Each row of a before or after table is a point. The points were changed in one or more steps. Then noise was added and the rows were shuffled. The steps act on how far a point lies along the listed directions, d1 being the first. What was done? A step turns or swaps two directions, mirrors them in a line or flattens them onto one, adds a multiple of one to another, or multiplies one. Angles are multiples of 10 degrees, from the lower direction toward the higher: turns from -170 to 170, lines from 10 to 170 but not 90. Use the fewest steps. Two steps may share a direction if one is a turn and the other turns, adds or multiplies; they go together, in the order done. Otherwise the lowest direction goes first.

Directions:
(1): .30	.44	-.42
(2): .22	-.51	-.38
(3): .56	-.03	.37
Before, 11 rows:
-.21	-.03	-.19
-.28	.16	-.12
-.05	-.01	-.24
.03	-.39	.04
-.12	.07	-.13
.05	-.24	.02
.07	.17	-.09
-.38	-.14	-.14
-.06	.17	.48
-.13	.12	-.19
.27	-.09	.04
After (11 x 3):
.11	.25	.04
-.08	.10	-.13
-.11	-.05	-.30
.34	-.39	-.04
.14	-.52	-.19
.16	-.82	-.36
-.46	.77	.94
-.29	.42	.02
-.09	.18	-.21
-.33	-.12	-.29
.08	-.15	-.36
Steps: turn d1 and d3 by 20 degrees; multiply d2 by 3

Directions:
(1): .25	.06	-.75	-.16	.07	.26	-.35	-.61
(2): -.09	.40	-.60	.07	.00	-.36	-.22	.71
(3): -.23	-.42	.06	.11	.43	.60	-.53	.38
(4): -.01	.71	.14	.69	.29	.33	.09	-.16
(5): .66	-.18	-.16	.23	-.45	.48	.33	.37
(6): .47	-.33	-.12	.21	.77	-.40	.28	.01
Before:
.26	.26	-.76	-.33	-.21	.71	-.19	-.94
-.43	.18	.26	-.23	-.19	-.37	.22	.01
.04	.21	-.19	.27	.67	-.09	.07	-.16
-.21	.29	.32	.06	.12	.62	-.01	.39
-.40	-.22	-.02	-.28	.02	-.24	-.10	.02
-.03	.03	-.04	.12	-.05	.49	-.08	-.42
-.19	-.07	-.48	-.17	.68	-.67	-.18	-.61
.00	-.24	.61	.01	-.19	.46	.19	-.04
-.14	-.06	-.02	-.08	-.27	.22	.36	.41
After, 9 rows:
-.32	-.01	.31	-.26	.16	.52	-.22	.42
-.21	.22	.08	-.26	-.47	-.05	.22	.00
.32	-.17	-.46	.11	.38	-.23	.15	-.43
-.20	.09	.15	.00	-.18	.29	-.03	.15
.13	-.38	-.44	-.23	.34	.12	-.21	-.15
.36	-.45	.17	.07	.90	-.57	.66	.46
.00	-.31	.11	.13	.29	-.02	.12	.27
-.38	.15	.06	-.09	-.20	.17	.27	.12
-.10	.29	.04	.22	-.08	.00	.22	-.10
Steps: mirror d1 and d6 in the line at 50 degrees; multiply d2 by 0; mirror d3 and d4 in the line at 20 degrees; multiply d5 by 0

Directions:
(1): .33	.20	.32	-.25	-.14	-.06	.68	-.23	-.27	.77	-.45	-.34
(2): .01	.60	.78	.05	-.61	.44	.14	.12	.10	-.46	.21	.01
(3): .30	-.65	-.07	-.05	-.07	.31	.48	-.06	.69	-.07	.49	-.50
(4): .24	.09	-.06	.47	-.03	-.22	-.09	-.36	.43	-.53	-.87	-.37
Before:
.09	.08	-.01	.18	-.01	-.16	.02	-.21	.14	-.34	-.24	-.15
.22	-.14	-.08	.11	.15	-.08	.30	-.17	.19	.18	.08	-.20
-.04	.03	-.10	.09	.09	-.23	.24	-.12	-.26	.25	-.39	-.11
.28	-.24	-.41	.00	.12	-.30	.27	-.15	-.02	.50	-.26	-.09
-.10	.22	-.01	-.16	.06	-.34	.07	-.16	-.64	.68	-.60	.18
.03	-.25	.17	-.22	-.20	.58	.39	.21	.06	.11	.94	-.19
.37	.04	.37	.16	-.24	.10	.37	-.33	.24	-.26	-.69	-.53
-.04	.24	.16	.13	-.21	.15	.08	.01	.00	-.15	.08	.07
.06	-.20	-.06	.01	.07	.05	-.18	-.08	.00	.00	-.11	-.05
.05	.19	.17	-.06	.02	-.05	-.04	.02	.15	.09	-.28	.06
After, 10 rows:
-.04	.56	-.05	.25	.09	-.31	-.21	-.18	-.60	.14	-.83	.07
-.04	-.07	.01	-.23	.04	.04	.22	.03	-.15	.16	.44	.04
-.14	.13	-.10	.12	.20	-.14	-.18	.04	-.13	.01	.21	.33
.01	-.04	.13	-.07	-.08	.18	-.17	.04	-.05	-.06	.10	.03
.07	.00	-.07	.05	.01	-.02	.29	-.13	-.09	.31	-.11	-.07
.02	-.19	-.03	-.16	.15	.00	-.02	.08	.27	.22	.06	.05
-.22	-.34	-.31	.14	.13	.00	-.01	.08	.12	-.23	.30	.02
-.13	-.08	-.36	.18	.01	-.04	-.39	.19	.12	-.38	.35	.41
-.16	-.52	-.30	-.45	.33	.00	.02	.20	-.49	.56	.42	.19
-.06	-.73	-.47	.23	.14	.00	-.18	-.10	.60	-.47	.17	-.14
Steps: turn d1 and d2 by -120 degrees; turn d3 and d4 by -160 degrees

Directions:
(1): -.12	.33	-.71	-.73	.15	-.19	.03	.62	-.29	-.45	-.11	.14	-.12	-.28	-.17	-.24	-.31	.63	-.22	-.09
(2): -.34	-.09	.16	-.12	-.01	-.29	.38	.58	.18	-.15	-.10	.22	.32	-.17	.94	.71	.35	-.06	-.12	.37
(3): -.31	.36	.23	.14	.01	.31	.28	-.23	-.53	-.04	.33	.47	-.49	-.72	-.11	.10	.19	-.42	-.69	-.20
Before, 9 rows:
-.24	.26	.12	-.09	.05	.19	.32	-.05	-.21	-.07	.08	.31	-.35	-.34	.01	.12	-.02	-.28	-.39	-.20
-.48	.27	.03	.01	-.01	-.06	.52	.27	-.31	.12	.11	.46	-.13	-.30	.19	.27	.23	-.16	-.52	.12
.28	-.02	-.20	.02	.11	.27	-.40	-.40	.08	.23	.14	-.53	.03	.49	-.87	-.87	-.32	.26	.34	-.20
-.19	.13	.41	.19	-.24	.38	.15	-.34	-.33	.01	.18	.12	-.08	-.42	-.11	.25	.08	-.36	-.10	-.10
-.01	.26	-.06	-.17	-.04	.09	.00	.01	-.21	.11	.22	-.02	-.08	-.10	-.13	-.17	.01	.16	-.04	-.13
.10	.02	-.35	-.50	.22	-.08	-.02	.23	.17	-.23	.01	-.13	.11	.23	-.17	-.38	-.55	.37	.18	.06
-.23	.27	-.28	-.18	.02	-.25	.24	.47	-.11	-.35	.00	.28	-.14	-.35	.41	.05	-.01	.12	-.18	.15
.45	-.20	-.02	.18	.12	-.06	-.52	-.57	.15	.16	.10	-.39	.00	.32	-.54	-.48	-.40	.09	.40	-.14
.12	-.20	.12	.14	.21	-.09	.20	.28	.43	-.11	-.12	.09	.56	.28	.61	.60	.22	.10	.16	.30
After:
.12	-.12	-.12	-.15	.28	-.18	.20	.52	.35	-.27	-.16	.10	.51	.23	.57	.52	.11	.33	.09	.33
.43	-.07	-.32	-.09	.16	-.11	-.50	-.28	.05	-.01	.05	-.39	-.04	.25	-.62	-.58	-.55	.36	.32	-.18
-.40	.04	.34	.32	-.08	.00	.47	.03	-.16	.30	.12	.37	-.01	-.09	.31	.39	.40	-.41	-.36	.18
-.13	.09	.42	.22	-.02	.22	.28	-.28	.02	.15	.06	.18	-.26	-.10	.17	.21	.09	-.53	-.19	-.14
-.05	.23	-.31	-.51	.27	.04	.16	.25	-.15	-.29	.14	.11	-.15	-.16	-.23	-.39	-.48	.25	-.19	-.05
.16	.12	-.41	-.20	.21	.24	-.34	-.21	-.07	.03	.13	-.44	-.04	.32	-.90	-.96	-.36	.38	.18	-.25
-.03	.23	.07	-.06	-.02	.14	.01	-.10	-.23	.16	.25	-.01	-.11	-.08	-.13	-.11	.05	.03	-.05	-.15
-.02	-.13	.55	.36	-.24	.32	-.01	-.50	-.02	.15	.07	-.12	.13	-.04	.02	.26	.08	-.36	.28	.06
-.31	.25	-.01	.03	.00	-.16	.34	.22	-.17	-.25	.17	.34	-.22	-.48	.45	.13	.14	-.19	-.28	.11
Steps: turn d1 and d3 by 50 degrees
